Rows are points. A path goes straight from each point to the next, and from the last back to the first. The post is the endless flat space through its rows: a point in 2 columns, a line in 3, a plane in 4, and so on, so that a path can go around it. How many times does the path go around the post? Going back the other way cancels.

Post (1 x 2):
-13; -6
Path (13 x 2):
-88; -39
-29; 20
-63; -8
-56; -46
5; -17
56; 17
-17; 36
-45; -3
-101; -28
-29; 17
17; 39
60; -40
-25; -63
Times around: 0

Post (7 x 8):
-38; -45; 9; -23; -35; 47; 9; 9
-95; -34; 24; 49; 8; 68; -35; 34
63; 58; -35; -27; -21; 65; -6; 21
-49; -24; 24; 31; 42; -23; -25; 74
-24; -36; 53; -6; -15; -83; -25; -36
-34; 38; -8; 57; -65; -54; 0; 50
50; 41; -66; -15; -8; 5; 31; 2
Path (26 x 8):
-7; 7; 84; 20; 38; -27; -6; -16
-46; -50; -20; 11; -39; 58; 39; 31
-5; 29; -1; 75; 1; -20; -51; -19
4; -29; -41; 20; -2; 28; 75; 19
-54; -2; 74; 33; -12; -30; 0; 48
-17; -1; -67; -44; -11; 6; 69; 68
-59; 29; 2; -2; -89; 6; -29; 99
32; -9; -114; 12; 75; -34; -4; 30
-4; 2; -17; 74; -6; 15; -44; 27
27; -27; -13; 6; -8; 33; -16; -2
-54; -24; -23; 39; -49; 4; -20; 54
-41; 8; 35; -15; -76; -4; -52; 8
-66; 31; 21; 16; -16; 75; -34; 19
-52; -4; 16; -33; 25; 121; 44; 11
-26; -1; 3; 47; 13; 40; 10; 85
38; -10; -20; 61; -2; -36; 3; 30
-1; -17; -27; -4; -15; 27; -45; 38
61; 35; 9; -8; 25; -83; -60; -37
43; -16; -8; 9; -22; 9; 6; 36
24; -13; 58; 26; -27; 41; 0; -49
27; -1; -6; -48; 58; -44; 111; 85
-17; 59; 7; -3; -27; 26; -17; 66
-29; -24; -8; -31; -11; -93; -39; 5
-26; -21; -39; -27; -108; 40; -35; 4
-59; -27; -28; 1; 39; -44; 5; 52
-21; 50; -4; -9; -20; 2; 12; -9
Times around: 0
